Each row is a point. Two turns around zero, p and q, are shown by what they do to some points. Write where each new point lands after one turn and then the other. Backwards means that the second turn is done in reverse. Each puzzle has new turns, and all numbers are rounded.

Turn p:
| .33 | .13 | => | -.16 |  .31 |
| .08 | .24 | => | -.25 |  .05 |
| -.18 | -.02 | => |  .04 | -.18 |
| -.23 | -.34 | => |  .36 | -.19 |
Turn q:
| .29 | .38 | => | .09 | .47 |
| -.22 | -.23 | => | -.09 | -.30 |
|  .12 | -.05 | => | .13 | .01 |
| -.19 | -.10 | => | -.12 | -.18 |
Where do these land?
p, then q: | .41 | .12 | => | -.32 |  .28 |
p, then q: | -.37 |  .02 | => |  .19 | -.32 |
q, then p: |  .15 | -.10 | => | .00 | .18 |
q, then p: | -.20 | -.05 | => |  .15 | -.14 |

Turn p:
|  .25 | -.09 |  .21 | => | -.08 |  .09 | -.32 |
| -.24 | -.10 |  .15 | => | -.13 | -.27 |  .02 |
| -.12 |  .43 | -.03 | => |  .42 | -.13 |  .09 |
|  .11 | -.25 | -.33 | => | -.22 |  .31 |  .20 |
Turn q:
|  .17 | -.14 |  .02 | => |  .14 | -.17 |  .03 |
| -.05 |  .17 | -.16 | => | .01 | .23 | .06 |
|  .25 | -.09 |  .43 | => | -.13 | -.46 |  .16 |
| -.37 |  .05 | -.29 | => | -.02 |  .39 | -.26 |
Where do these land?
q, then p: |  .06 | -.08 |  .30 | => | -.29 | -.10 |  .07 |
p, then q backwards: |  .45 | -.13 |  .01 | => | -.41 |  .06 | -.22 |
p, then q: | -.14 |  .32 | -.35 | => | -.10 | -.37 |  .32 |
q, then p: | -.27 |  .12 | -.09 | => |  .25 | -.07 |  .18 |
q, then p: | -.10 | -.23 |  .13 | => | -.16 |  .11 |  .20 |

Turn p:
| -.18 | -.24 |  .22 |  .19 | => |  .18 |  .36 | -.09 | -.08 |
|  .29 |  .23 |  .24 | -.26 | => |  .24 | -.41 | -.13 |  .13 |
| -.37 | -.13 | -.13 | -.28 | => |  .06 |  .05 |  .41 | -.28 |
| -.03 | -.40 | -.05 |  .26 | => | -.03 |  .45 |  .05 |  .15 |
|  .18 |  .36 | -.01 |  .02 | => | -.13 | -.31 | -.22 |  .02 |
| -.10 | -.05 | -.40 |  .06 | => | -.35 |  .09 |  .22 | -.02 |
| .20 | .24 | .13 | .02 | => |  .02 | -.22 | -.24 |  .07 |
Turn q:
| -.15 | -.20 | -.05 | -.18 | => | -.05 |  .27 |  .11 | -.10 |
| -.08 |  .18 |  .32 |  .47 | => | -.10 | -.17 | -.49 |  .30 |
|  .15 |  .20 |  .29 | -.02 | => |  .25 | -.10 | -.07 |  .26 |
| -.14 | -.18 | -.09 | -.17 | => | -.05 |  .24 |  .12 | -.13 |
|  .45 | -.13 | -.40 | -.15 | => | -.07 | -.28 |  .54 | -.16 |
| -.23 |  .13 | -.07 |  .05 | => |  .02 |  .04 | -.21 | -.17 |
Where do these land?
q, then p: | -.54 |  .14 | -.15 |  .26 | => | -.31 | -.24 |  .47 | -.15 |
p, then q backwards: |  .03 |  .40 |  .00 | -.13 | => |  .11 |  .23 | -.22 |  .25 |
p, then q: |  .06 | -.13 |  .02 |  .10 | => |  .01 | -.14 | -.10 | -.03 |
q, then p: |  .11 |  .08 |  .23 | -.19 | => | -.04 | -.01 | -.24 |  .21 |
p, then q: |  .38 | -.31 | -.09 |  .28 | => | -.18 | -.32 | -.43 | -.07 |
q, then p: | -.04 | -.18 | -.01 | -.32 | => |  .14 | -.24 | -.23 | -.06 |

Turn p:
|  .20 |  .12 |  .45 | -.34 |  .06 |  .26 | => |  .05 | -.34 | -.42 | -.34 | -.11 |  .17 |
| -.17 |  .02 | -.31 |  .10 |  .14 |  .09 | => | -.18 |  .05 |  .05 |  .34 | -.03 | -.09 |
| -.29 |  .14 | -.45 |  .22 | -.33 | -.12 | => | -.40 |  .30 |  .38 |  .10 |  .13 | -.23 |
| -.20 | -.28 |  .47 |  .23 |  .15 |  .05 | => |  .34 |  .36 | -.42 | -.01 | -.02 |  .04 |
|  .32 | -.25 |  .41 | -.02 | -.05 |  .21 | => |  .24 | -.02 | -.24 | -.24 | -.01 |  .46 |
| -.10 | -.03 | -.22 | -.23 |  .03 | -.19 | => |  .00 | -.17 |  .13 |  .11 |  .22 | -.20 |
| .12 | .22 | .05 | .15 | .09 | .06 | => | -.04 | -.01 |  .01 | -.03 | -.31 |  .02 |
|  .03 |  .01 | -.31 |  .04 | -.11 | -.07 | => | -.14 |  .00 |  .28 |  .11 |  .07 |  .00 |
|  .10 |  .06 | -.08 | -.16 |  .01 | -.29 | => |  .13 | -.19 |  .22 | -.06 |  .06 | -.15 |
Turn q:
|  .03 | -.04 |  .55 |  .22 | -.03 | -.32 | => |  .03 | -.54 |  .32 | -.21 |  .11 | -.03 |
| -.36 | -.20 | -.11 | -.31 | -.20 | -.28 | => |  .16 | -.14 | -.34 |  .16 |  .09 | -.45 |
| -.22 | -.20 |  .03 |  .07 |  .32 |  .09 | => |  .17 | -.04 |  .17 |  .27 | -.27 | -.03 |
| .10 | .15 | .10 | .15 | .20 | .04 | => |  .05 |  .06 |  .26 | -.08 | -.02 |  .16 |
| -.06 | -.13 | -.23 |  .01 | -.01 |  .20 | => | -.04 |  .12 | -.17 |  .21 | -.13 |  .09 |
| -.12 |  .25 |  .33 | -.22 | -.06 |  .29 | => |  .10 |  .02 | -.07 | -.44 | -.33 | -.04 |
|  .47 | -.03 |  .08 |  .08 |  .14 |  .09 | => | -.37 |  .09 |  .30 | -.06 |  .00 |  .15 |
|  .01 |  .14 | -.37 | -.18 | -.24 | -.21 | => |  .00 |  .22 | -.31 |  .01 |  .36 | -.14 |
|  .15 |  .06 | -.38 |  .17 | -.12 |  .10 | => | -.11 |  .23 | -.17 |  .14 |  .18 |  .28 |
Where do these land?
p, then q backwards: | -.10 | -.09 | -.22 | -.23 |  .14 |  .11 | => |  .01 | -.27 | -.10 |  .11 | -.12 | -.20 |
p, then q: |  .16 |  .35 | -.17 | -.21 | -.36 |  .11 | => |  .19 | -.21 | -.16 |  .04 | -.34 | -.37 |
q, then p: | -.12 |  .08 | -.05 |  .17 |  .12 | -.31 | => |  .28 | -.06 | -.04 |  .05 | -.22 |  .16 |
p, then q: | -.17 |  .03 | -.03 | -.08 | -.01 |  .10 | => |  .15 |  .03 | -.01 |  .14 |  .05 | -.02 |
p, then q: | -.11 | -.16 |  .57 | -.26 |  .05 | -.32 | => | -.40 |  .42 |  .18 |  .10 |  .26 | -.30 |
p, then q: |  .03 | -.17 | -.02 | -.12 |  .02 |  .19 | => |  .01 |  .11 |  .01 |  .18 | -.15 |  .13 |
p, then q: |  .36 |  .30 |  .20 | -.16 | -.08 |  .04 | => | -.25 | -.07 | -.31 |  .01 | -.20 | -.29 |
q, then p: | -.03 | -.21 | -.19 |  .13 | -.01 | -.10 | => |  .04 |  .22 |  .03 |  .18 | -.15 |  .05 |
q, then p: | -.01 | -.13 | -.09 |  .75 |  .13 |  .20 | => | -.21 |  .30 | -.37 |  .08 | -.20 |  .57 |
